Every row gives one point. To make a cloud, some directions were put in groups of two or more. Within a group, all points are equally far from the middle, so they leave a hole (a ring in 2 directions, a hollow ball in 3). The other directions are filled evenly. Then the cloud was stretched, turned, moved and blurred a little. Count the holes, and give their numbers of directions, smallest first.
In the rows, zero is written as 128.

Cloud (15 x 2)
[[161 109]
 [181 127]
 [ 76 146]
 [ 75 165]
 [136 134]
 [147  82]
 [124 166]
 [ 89  91]
 [127 188]
 [140 166]
 [ 83 182]
 [ 67 187]
 [ 89 126]
 [131  69]
 [115 172]]
Holes: 0

Cloud (22 x 3)
[[108 128  64]
 [171 157  97]
 [109  87 133]
 [163 114 179]
 [ 95 101 111]
 [119  96 174]
 [187 139 128]
 [113  77  94]
 [179 118 156]
 [ 99 182 136]
 [124 173 108]
 [135  58  81]
 [177  57  91]
 [182 102 140]
 [ 99 137  87]
 [197  71  91]
 [ 99  96  93]
 [196 117 116]
 [102 140  84]
 [120 136  56]
 [ 77 122 175]
 [ 92 187 150]]
Holes: 1 (2)

Cloud (55 x 6)
[[111 172 164 185 132  87]
 [111  83  44 128 149 123]
 [190 140 141 126 170 165]
 [164 131  62 148 151 203]
 [113 111 178  95 131 161]
 [171  76 158  96 107 151]
 [162 120  69 150  89 202]
 [157 149  46 182 140 145]
 [114 108 159 145 171  87]
 [119 161 151 131 192 145]
 [ 95 195  68 145 143 111]
 [ 79  85  57 125 153 121]
 [ 64 127  86 135  81 151]
 [ 73 183  71 165 156 123]
 [ 84 156 104 207 118  99]
 [190 118 154 156  81 172]
 [158 127 148 138 188 121]
 [156 153  41 137 151 127]
 [128  47  92 146 100 132]
 [ 64 162  65 164 133 106]
 [146 136  78 158  70 191]
 [174 134 160 111  69 146]
 [133 103  42 111 151 120]
 [114 103 114  74 143 180]
 [100 199  89 158 138 180]
 [187 114 149  93  86 152]
 [ 66 132  89 129  91 169]
 [174 105 133 135 132  86]
 [188 107 156 170 133 174]
 [180 114 161 168 158 158]
 [159 135  62 101 153 110]
 [147 110  70 143  66 178]
 [182  89 152 107  83 140]
 [178  94 143 144  66 158]
 [142 190 177 139 112 159]
 [158 163  97 103 125  90]
 [121 162  95  85  83 155]
 [120 132  96 161  56 172]
 [191 127 137 192 138 146]
 [ 87 137 143  78 119 151]
 [150 144 131 121 195 161]
 [158 179  60 174 123 183]
 [199 176 146 131 124 165]
 [100 104 137  69 136 153]
 [130 181  81 211 117 150]
 [ 92 146 169 168 149  80]
 [113 205 120 129 142 175]
 [113 100 179  94 127 153]
 [172 129  77 104 133 205]
 [135  56 117 152 102 180]
 [127  45 116 144  98 154]
 [ 81  84  79 173 154 112]
 [178 131 136 135 177 118]
 [158 131  61 115  89 195]
 [175 102 115 189 122 190]]
Holes: 3 (2, 2, 2)

Cloud (88 x 8)
[[110 183 134 102 103 197  69 135]
 [ 69 204 104  74  98 126 126 121]
 [147 150  99  75 173  63 140 142]
 [136 129  57  99  74 131 106 188]
 [127 180 167  55 150 131  78 175]
 [ 74 231 126 117 168 147 140 136]
 [ 81 142  93 151 118  69 158 176]
 [ 63 166 127  99 126 108  86  81]
 [117 174 127  66  85  90 174 201]
 [137 193 151 107 124  96  64 105]
 [ 78 148 116 181 154 138  81 139]
 [131 134 163 163 143 131  87 104]
 [151 129 187 120 151 128 138 125]
 [124 137 186 104 101  89 178 171]
 [139 134 121 170 107  82 139 193]
 [166 166 108  80  97 161 159 190]
 [ 79 157 101  95 180  84 188 169]
 [ 89  72 114  76 120  77 123 148]
 [150 206 177 144 135 125 157  99]
 [ 76 109  91 114 172 121 190 180]
 [ 68 197 145  70 109 134 115 118]
 [ 75 134 102 137 202  91 141 168]
 [ 59 190 141  77 118 172 100 144]
 [ 73 132 172 136 124 170 114 139]
 [127 124 150 143 201  67 144 120]
 [102 172  61 166 176 125 126 164]
 [ 76 181 157 110 111 143 206 138]
 [135 148  86 165 102 119 107 197]
 [ 73 177 191 115 138 132 145 154]
 [ 87 156  69  98  79 129 102 112]
 [135 140 151  97  86 159  68 111]
 [109 181 176  64  94  69 175 136]
 [111  86 123 131 180 134 125 124]
 [124 207 135  91 189 115 149 191]
 [182 189 138 155 141 108 212 122]
 [170 156  93  67 166 136 115 154]
 [163 163  82 106 116 103 180 177]
 [110 108  85 129  88 165 114 161]
 [141 170 105 165 160 134  95 110]
 [150 173  68  90  94  93 140 109]
 [140 182 171  89 147 144 180 174]
 [103 174 120 154  97  78  73 103]
 [ 81 150 149 144 139 209  96 140]
 [148 112  69 116 115 126  90 122]
 [138 127  77  45 129 168 123 164]
 [129 169  59  76 120  97 143 120]
 [109 153 107  72  75 151 134 106]
 [137 149  90 114 135  87 195 198]
 [ 83 202 100 141 116  92 150 192]
 [ 84 206 185 133 130 126 135 120]
 [139 197 132 192 153  67 150 132]
 [139 161  94 154 112  94 161 206]
 [ 90 196 114 138  65  77 149 123]
 [151 183 190 142 128  71 187 156]
 [132 189 150 141 142  94 132 222]
 [182 152  98  83 138 117 149 216]
 [135 117  65 147 149 174 114 163]
 [ 45 120  99  78 113 144 114 158]
 [110  98 102  99 155 111  78 107]
 [133 129 123  87 152 159 195 181]
 [119 155 102 108 112  28 181 166]
 [ 74 131  99  80 121  92 158 208]
 [134 104 118 201 125  89 147 142]
 [118 178 122 134  69 157 151 123]
 [127 136  94 128 124  66 187 189]
 [ 82 167 129  78 185 144 196 184]
 [162 193 108 110  97 173 134 151]
 [154 202 138  54 142 155 123 168]
 [128 161 113  34 111 150 131 126]
 [102 169 130 220 103 109 152 125]
 [ 65 127 117 128 192  82 145  97]
 [147 215 160 123 164 106 159 172]
 [ 42 173 123 111 140 124 102 111]
 [171 112 156 151 122 131 130 174]
 [ 42 152 117 109 101 150 160 146]
 [125 115  80 153 140 103 204 165]
 [ 89 184 179 109 153 161 118 135]
 [122  94  85  94 156 114 162 133]
 [117 172 144  43 161  93 138 168]
 [ 82 136 122 184 129  84  98 117]
 [ 73 143 171 101 116 142  67 166]
 [116 156  56  56 108 110 145 153]
 [ 70 177 135 134 206 141 108 141]
 [159 211 137  94 120 114 165 199]
 [143 205 163 126  89 136 102 126]
 [173 138  73 138 139 160 127 191]
 [101 129 100  44 109  57 177 139]
 [ 80 143 150 191 166  58 158 154]]
Holes: 1 (6)

Cloud (98 x 9)
[[171 180 107  74 180 118 156 155 134]
 [157  53 153  88 141  98 120 150 171]
 [126 163  76 114  60  78 102 142  91]
 [123 100 151  73 144 119  91 229 148]
 [ 71 184 114 111 173 159  60 144 140]
 [107 157 131  56 126 112 128 186  71]
 [168 157  81 104 154 177  62 139 116]
 [119 122  73 120 146 157 141  59 102]
 [ 68 117 123 180  96 136 101 159 108]
 [118 105 148 133 186 179  44  87 153]
 [176 121 114  60  94  98  78  92 111]
 [166  92 156 116 217 155 137 159 122]
 [137 178 184  74 178 168 122  90 132]
 [172 121 121 102  88 138 133  57 112]
 [ 71  92 134 141  74 110 129 169 126]
 [159  66  92  60 180 127  76 139 156]
 [184 209 126 143 140 146  90 139  96]
 [179  70  88 121 149  76 119 137 152]
 [ 70 177 130  91  98 176  68 169 128]
 [139 178 130  36 159 109 121 185 132]
 [131 141  84 174 140  80 104 169 131]
 [161  86 136 108 221 121 117 151  86]
 [145 150  83 141 186 119 132 183 147]
 [ 88  87 141  95 144 128 156 106 157]
 [116 102  84 135 187 129  75 104 182]
 [207 141 167 101 109 176 123 181 140]
 [182 138  87 119  81 103  81 164  78]
 [129 208 100 136 135  70 103 137  88]
 [160 132  94 150 128 170 143 159 174]
 [164  86 122  97 231 132 119 150  99]
 [158 205 152 115 129 198 125 126 113]
 [177 127 118 112 147 148  68  88  54]
 [127 124  94 135  35 109  74 157 136]
 [160 133 114 177 124 119  76  93 151]
 [ 78  75 126  50 145 123  84 145 158]
 [183 125 194  71  83 110 111 160  98]
 [175 136 170  37 183 138  92  95 152]
 [191 120 131  84 123 137  93 229 141]
 [114 126 168  43 129  86 128 132 124]
 [154 116 172  72 184 197 105  82 153]
 [173 135 160  70  69 184 117 147  80]
 [128 143 185  84  92  80 125 128 115]
 [142  40 133  95 158 146 157 109 141]
 [138 127 180 144 156 176  63  74 118]
 [ 56 108 118  70 163 117  80 114 124]
 [222 177 160  89 158 126  97 116  85]
 [144 152  95  88 171 171 131 120  60]
 [142 103  98 156 122 111  49 122 155]
 [210 124 136  51 161  91 128 103 104]
 [184 184 111  81 176 170 120 129 143]
 [121 126 165 111  88  63 129 143 131]
 [103  85 161  49 128 144  96 167 182]
 [ 63 150  68  94  95 167 103 153 140]
 [107 180 134 139 114 116 174 121 105]
 [184 199 100 130 135  98 142 108  99]
 [113 143  95 136  28 128 127 122  95]
 [105 147 134  94 144 113 123 179 199]
 [138  96  58 152 115  91 100 163  94]
 [114 179 169  85  82  83 102 119 127]
 [144 132  80 101  48  86 145 156  94]
 [123 201  99 104 193  97 124 149 105]
 [114  43 118 105 177 170 135  96 140]
 [129  45  88  52 117 129 107 145 163]
 [129 123 100 163  49 184 111 111 122]
 [116 123 104 116  56  94 151 103 117]
 [155 158  90 153 145  73 148 100 117]
 [190 124 126  30  93 142  93 120 122]
 [ 60 161 130 121 123 132  76  78  88]
 [181 142  95  89  92  89 143  94 119]
 [185 123 129  72 101 142  85  71 157]
 [183 157 200 107 101 152 127 152 109]
 [180  52 107  89 175 106  89 166 138]
 [148  46 112  83 168 114  96 180  98]
 [142  87  91 134  82  75 110 167 162]
 [108  83 171 100 154 204 114 141 157]
 [108  42 131 133 122 156  69 143 116]
 [182 119 102 101 149  93 110 170  54]
 [116  97 135 130  92  77 111 170 176]
 [158  61 108 151 105 162 103 122  76]
 [122  83 160  42 112 184  79 168 153]
 [101  97 161  83 189 183 129 103 151]
 [106  23  87  85 128 162  99 147 140]
 [179 168 124  71  94 165 109 188 159]
 [180 118 106 121 150 180  49  99 102]
 [106 134 145  89 177 127 133  67 171]
 [123 172 166  47 126 134 157 150 122]
 [155  87 185 101 144 101 143 164 149]
 [126 202 151 107  96 121  89 107 168]
 [ 98 166 101 114  70 115  45 116 136]
 [178 122 106 104  85  97 122 232  90]
 [ 91 172 100  76  72 148 104 157 167]
 [145  98  94  40 122 181  75 159 118]
 [ 72 160 141  80 122 141 149 150  92]
 [139  82 155  55 170 125 128 112 182]
 [196 173 151  75 167 176 131  96 101]
 [143 158  58  82 144 142  76 138 136]
 [135  78 110 148 160 105  93  83  76]
 [180  90 106 113 175 158  62  98 166]]
Holes: 3 (3, 3, 3)

Cloud (104 x 9)
[[ 94  85  92  73 142  83 114 102 172]
 [122 161 141 158  69 123 102  86  95]
 [176 166 129 163  67 215 132 110 141]
 [ 67 189 100 134 144  97  94 127 108]
 [ 94 102 166  96  89 138 123 121 167]
 [ 95 148 111  50 106 115 166  69 112]
 [201  98 145  95 134 103  91 119 142]
 [191 149 129 209  77  84 128 210 128]
 [197 146  98 134  56 179 119 100 155]
 [175 148  88 143 118  90 134  99  71]
 [123 204 135 198 158 110 146 116  85]
 [204 142 182 102 159 107 132 126  97]
 [220 139 125 111  90 119 149  87 156]
 [136 131  97 170  34 117 152 137  94]
 [ 88 136  78 142  59 111 101  71  75]
 [161 109 111  98  76 146 118 151 137]
 [174 184 141 114 104 138 178 146  78]
 [ 99 117 132  95 152  39 208 129 121]
 [ 85 134  87  96 151 171 104  40 149]
 [142 209 118 134 180 120 164  87  91]
 [184 183 162 110  78  84 149 107 153]
 [120 156 152 136  44 120  90  92 166]
 [109  84 114 130 196 106 115 134  95]
 [145  84 155 126 124 123 113 131 165]
 [133 118  86  93 146  79 163 118 181]
 [142 140 116 109 121  52 155 138  73]
 [ 92  58  79 135 125  85 141 101 195]
 [142 103 104  95 134  21 115 109 120]
 [ 98 148  76 184 114 204 139 143 137]
 [116 137 167  67 197 122 188  21 132]
 [166 147  65 125 131  96 181 169 135]
 [173 123 197 131 106  95 154  61 104]
 [184 134 112  74 147  87 160  36 154]
 [145 187 117 163 130 146 115  58 174]
 [123 127  61 108 140 105 128 147 173]
 [194 151 131 145  74 104 140  86 127]
 [205 106 135 116 161  86 149 138  87]
 [183 141 181 145 107 163 111  91 114]
 [123  96 124 138 130  71 150 215 157]
 [198 108 129 137 138 109 183 191 167]
 [ 79 115 113 141 132 131  72  60 161]
 [ 87 135 159 141 110 132  72 129 192]
 [154 126 108 173  52  81  71 154 132]
 [166 152 144 148  72 104 152  97  85]
 [ 94  91 139  61 163  61  68 108 138]
 [154  95 116  61 140 103 121  97 210]
 [ 96 143  51 184 134 130 138 154 126]
 [109 157  83 115 149 123 131  74 155]
 [128 155 145 129  38 112 153  98 118]
 [152 154 114 177  55 122  73 158 141]
 [136 156 122  97 139 121 131 147  50]
 [168  82 125 179 105 156  98 109 138]
 [120 135 184 114 124 181 169 120 123]
 [215 120 175 171 158 130 133  92 177]
 [144  85 128 147 124  96 155 171 178]
 [175 124 110 171  76  81 125  71  96]
 [143 127 129 186  98 137 110 175 187]
 [100 152 204 128 104 100 201 129 108]
 [109 172 115 121  96  53  96 146  75]
 [158  96 149 121 130 128  78 184 173]
 [183 219 109 204 123 139 168 116 130]
 [174 129 179  87 124 107 115  90  96]
 [110 162  35 145  96 126 137 141 138]
 [151 222 137 100 119 117 129 103 119]
 [101 150  75  94 133 155 140  58 102]
 [186 192 150 148  77 140 223 149  82]
 [178 135 166 119 173  42  95 168  62]
 [118 168 144 195 106  78 145 101 128]
 [159 157  84 113 174 151 184  86  94]
 [ 93 129  42 112  94  74 197 164 142]
 [186 112 162 138  80  84 179  67 120]
 [137 106 157 156  89  88  81 182 136]
 [142 174  96 171 115 102 153  56 169]
 [198 135  84 152  96 102  86 139 115]
 [156 116 134 182 114 170 178 128 127]
 [143 101 119 113  48 138 111  80 109]
 [145 179 180 141  97  35 101  99  72]
 [ 99  90  25 143 130 104 138 142 170]
 [108  95 121  84 128 104 112 155  71]
 [113 103  27 155  63  90 135  62 116]
 [174 146 148 132 100 127 101 119  65]
 [157  75 159  90 142 121 105 102 176]
 [205 113 170 133 150  86 164 153 138]
 [141 107 102 109  96 111 142 168  77]
 [112 134  94  78 152 106  93  33 157]
 [ 98 100  54 135 119 184 160 122 202]
 [161  84 123 111 114  85 164 127  62]
 [ 94  80  86 157 105 159 166 209 140]
 [164 139 143 171  86 100  47 137 108]
 [101  65  85  85 135  68 109 124 183]
 [105 184 171 147  88 135 120  82 184]
 [169 157 117 134  77 145  91  82 112]
 [174 123 138  83 114 124 131 157 210]
 [161 184 151 213 101 100 136 155 109]
 [ 79 189 130 161  52  85 155 102  67]
 [ 98 132  78 119 139 108 214 152 160]
 [141 202 188 138  73 157 175  87 101]
 [156 128 143 127 159 158 150 123 213]
 [ 62 118 157  99 145 124 106 150 144]
 [128 116  50 148 120 141  91  42 164]
 [127 146 174  66 118  79 162 138 173]
 [162 114 128 122 166 118 189 132 191]
 [170 126 138  97  75  98  99 122 165]
 [159 143 160 125 147 124 197 130 218]]
Holes: 1 (3)

Cloud (106 x 9)
[[118 142 141 142 207 135  98 162 147]
 [166 123 135 177 103 136 152 107  80]
 [121  81 211 124 147 128 152 140  87]
 [ 89 147 201  85  86 167 108 162 140]
 [ 89  90 169 145 148 173  99 104  63]
 [ 79 144 156 146  29 160 136 185 163]
 [125 117 156 145 138 111  94 153 133]
 [148  56  99  60 147  96 159 160 123]
 [228 167 182 128 146 156  96 116 141]
 [ 43  70 106 108 138 182 175 164 144]
 [ 97 100 161 146 171  85  94 129 153]
 [ 88  50  85  85 180 155 114 159 109]
 [153  98 121  83  82 121 135 102 166]
 [ 88 173 154 191 143 131 159  92 162]
 [ 67 129 117 106 152 205 160 145 151]
 [123  88 187 104 101 107 105 126  50]
 [121 230 123 106 126 124  87 108  83]
 [208  94 179 113 156 169 126 106 126]
 [ 96  76  74  92 205 139 178 155  89]
 [176  45 177 170 144 174 153  78 105]
 [144  78 173 126 152 138 119 122 115]
 [110 107 135  27 141 131 108 148 129]
 [161 120 102 185 138 147 111 191 117]
 [148  86 207  95 149 111  88 116  88]
 [195 177 124 121 201 128 118 125  92]
 [117 197 171 190 123 108 179 111 102]
 [128 112 107 134  60 103  92 153 131]
 [177 169  59 160 181 101 160  90 157]
 [113  75 112  98 124 178  72 138 127]
 [157 132 174 170 128 175 196 101 158]
 [ 84  85  98  92 139 126 152 155 146]
 [115 120 177 127 103 135 175 103  72]
 [141 118 113  85 182 189 177 138 100]
 [170 119 162 139 123 108 144 156 189]
 [103  97 117 152 124  60 162  87  79]
 [142 170 172 113 101  93 162 127 144]
 [111 148 145 128 108 114 147 147 166]
 [110 173 159 146 176  93 126 110 158]
 [ 81 113 209 104  93  98 149 166  81]
 [167  82 170 133 180 128 120 118  78]
 [126 202 140 167 143 116 103  84 169]
 [148 137 125 174  79 118  72 111  88]
 [ 78 112 137 245  95 161 177 118 123]
 [140 108 130 106 140 124 107 101  58]
 [ 93 106  85 111 153 118  96  88  45]
 [ 84 192 133  88 174 126 108  68 100]
 [202 109 183 117 120 142  89  96 174]
 [ 81 137 197  50 141 136 167 130 119]
 [164  38 110  87 193 145 130  56 167]
 [179 202 101  71 135 151 141 164 170]
 [ 42 120 226  88 105 151 142 151 125]
 [119  94 159 127 147  91 130  78  95]
 [132 143 121 170 126 101 115  75 103]
 [174  93 101 104 159 167 132 156 142]
 [111  90 157 116 228 119  63  65 157]
 [211 147  86  94 176 105 135 150  86]
 [115  79 126 157  96  93  80  82 111]
 [ 94 162 207 140 166 174 182 100 119]
 [172  61 198 102  79 147 123 108  72]
 [114 118 177 136 128 134 139  91 136]
 [143  66 190 152  72 133 124 152 131]
 [115  72  65 125 172 116  78 109  83]
 [ 64 142  97 112 125 142 152 120  97]
 [143 142 180 181  64 144 109 118 158]
 [171 115 170 126  86 158  93  97 142]
 [108 117 243  85 111 129 192 130  63]
 [123 100 157  86 179 219 107 132 124]
 [155  74 161 173  54 199  99  80 167]
 [153 106 149  98 160 121 133 158  69]
 [126 148 198  92 168 166 193 162 117]
 [136  64 186  76 133 150  56 140 135]
 [ 92 106 111 112 133  73 140 176  94]
 [111 111 151  84 127 175 177  68  87]
 [122 175 135  94 154 157 118 168 159]
 [164 148 171 122  96 168 153 132 164]
 [146 118 173  93 218 150  95  53 117]
 [157 116  90 155  87 174  88 172  45]
 [143  90 168 104 175 132  79 170  87]
 [121 145  78 131 154 186  73 120 129]
 [199 149 144 107  94 157 104  56 114]
 [154 157 144 186 147  93  52  86  61]
 [203 106 150 104 158  92 118 132  96]
 [127 127 146 204 130 131  85  82 118]
 [ 48 123 156  60 139 100  87 173 143]
 [187 179 160 125 163 167 133 127 164]
 [216 144 131 149 160 118  65  81 114]
 [149 109 175 221 193 168 104 142  94]
 [128 150 141 135 142 149 165 137 191]
 [145  90 111 147 192  97 202 102 165]
 [140 121 111  82 180 188  60 117 137]
 [177  87 124 137 160 111 168  85 131]
 [107 145 166 196  78 134 125 122 133]
 [183 109  96 107 160 148 162 155 112]
 [183  88 146 105 147  83  51 144  72]
 [ 96  90 166 114 186 134 127  81  89]
 [ 73 161 161 126 130 157  95 124 114]
 [ 82 146 156 125 176  72 128 157 104]
 [ 95  93  60  89 187 127 105  82 108]
 [120  77  74  75 210 145 119 133 126]
 [ 69  59  96 146 174  87 149  80 196]
 [161  61 128 140 180  84 206 153 114]
 [ 95  69 143 108 154 101  77 134  34]
 [133 155 119 130  88 140 122 225  69]
 [133 171 193 117 115 155 129 198  99]
 [117 141 158 174 173 117 102  72  59]
 [ 95 148 125  63 112 117 149 147  70]]
Holes: 0

Cloud (105 x 9)
[[ 62 135 128 162  87 158 111  67 154]
 [149 137  93 130 153  99 101 191 182]
 [107 112  78 185 169  68 179 129 115]
 [ 70 174 118  97 150 203  73 112 157]
 [ 54 109 196 113  51 145 150 123 124]
 [142 126 145 169 116  77 139 138 187]
 [ 73 100 144 167 126  89 125 168 231]
 [125  92 124  84 101 162 104 112 181]
 [ 92 138 117  76  66 150  89 110 204]
 [ 78  40  66 199 139  95 112 147 138]
 [ 72 133 120  33 115  95 124 117 125]
 [219 100 105 126 173  91 158 114 135]
 [ 91  64 137 163 150  38 104 102 134]
 [142 170 113 127 212  57 131  99 115]
 [117 100 145 152  58 129 145  77  58]
 [140 118 134  61  73 137  89 107  99]
 [ 96 126 156 166 116 168  82 118  80]
 [ 91 186 132 195 115 122  93 157 124]
 [114 143 123 137 135  53 122  90 122]
 [ 81 102 149 120 169 161 157 104 156]
 [112 131 163  98  27 154  73 121 152]
 [127  78  92 119 122 150  89 114 188]
 [108 118 216 147 126 170 160 126 147]
 [111 124 103  92  62 143 121 123 150]
 [157 130 129 133 121 155 111  47  90]
 [136 190 131 139 140 173  95  80  46]
 [186  89 128 120  89 144 123  49 142]
 [135  72 109 117 119  83  96 176 184]
 [126 107 121  67 112 138  60 112 116]
 [ 75 121 115 126 130 178 145  72 153]
 [170 148  95 118 182  86 138 179 127]
 [164 131  92 130  82 101 148  73 154]
 [136  87  93 108  83 162  41 145 186]
 [166 117 138 173 148 126 101 118 179]
 [122 128 165 106  89  50 149  52  57]
 [100 116 132 107 133 157 112  62 147]
 [ 86 137  47 115 104 165  87 114 146]
 [150 201 117  70 169 106 119  93 164]
 [ 95 179 125 164 159  99 115 159 117]
 [201 171 144 143 151 106 155 183 137]
 [103  97 133 164  20 175  93 126 133]
 [104 108 150 103  66 159 102 162  72]
 [195 151  76 101 186 110 196 181 168]
 [187  77 118 108 146  50 125 147  74]
 [ 67 104 106  86 114  92 138  49 114]
 [174 138 146 101 106 189 175  96 126]
 [148 120 168  91  85 161  92 138 111]
 [ 79 192 200 140 122 109 138 118 102]
 [123 136 119  78 105 106 153 103  68]
 [186 128 132  86 191  93 135 151 137]
 [ 91 126 176 165 158 111  79 169 128]
 [123 130  94  64 101 198 103 159 155]
 [ 99  57 132 208 109  74  88 121 141]
 [110 112  77 119 177  50 146 149 122]
 [ 20  84 112 115  75 125  97  73 160]
 [ 84 160 175 100 103 184 116 148  96]
 [129  44  59 125 132  88 101 150 180]
 [107 112 134  38 102 148 105 138 110]
 [143 152 167 125 128 186  70 160 141]
 [ 62 175 113 115 162 132 121  64 140]
 [163  89 168 161 128 108 141 124  94]
 [132 126  93 158 208 109 124 146 150]
 [158 129  96  98 193 139 100 152 211]
 [142  69 111  85 149  58 169 156 195]
 [ 81 145 160  92  76 126 114 103 142]
 [111  93 114 122  71 157 115 102 119]
 [120  91 110 108 146 132 101 191  95]
 [135  83  87  88 127  38 173 142 166]
 [154  98 102  79 203  94 134 107 192]
 [ 89 112  84  98  99 200 112 155 157]
 [112 130 119 135 155  73 120 217  98]
 [135 122 135 214 111  98  90 173 160]
 [ 46 131 153 203  34 158  85 107 136]
 [ 89  85  65  87  77 149 115 109 147]
 [102 115  99 117 125 176 135  92 125]
 [163 100 140  60 161 110 123 143 132]
 [140 154  98 169 125  66  95  99 103]
 [134 114  43  72  76 119  87  86 169]
 [161 162 119  94 190  68  99 126 179]
 [187 100 161 160 150 104 205 143 153]
 [ 97 178 157 105 124 188 112 133  88]
 [115 100  92 134 161  97  72 154 198]
 [ 97 166 126 130  66 131  62 131 137]
 [ 52 115 130 169 157  66  61 156 169]
 [ 85 141 149 109  97  77 128 115 125]
 [134 183 100  88 109 173  75 105 151]
 [ 59 155 131  95 144 185  90 127 119]
 [172 142  86  92 133 175 151  49 146]
 [193 108 101 121  91 154  63  73 137]
 [152 111 169 178 108 151 134  70  73]
 [114  99 165 155 164 125 136  46 132]
 [ 57 122 113 142  69  88  88 165 169]
 [151 162 149 177 155  85 122 165 107]
 [113 111 111 106 208  67 155 170 117]
 [ 60  45 132 149 122  80  69  67 144]
 [128 125 136 106 171 158 117 143 109]
 [188 143 174 111 165 144 115 105 153]
 [ 55 120  80 115 108  99 130 152 160]
 [ 97 164 145  24 132 205 128 158 181]
 [124 111 117 119 104  63 192  86  76]
 [ 84 156 149  73 144  97 132  54  83]
 [114 150 167 150  87 154 198 110  96]
 [101 103 109 131  81  66 139  56 112]
 [181  98  91 139  81  48 106 149 152]
 [ 85 180 154 117 109 210 108 152 127]]
Holes: 1 (2)
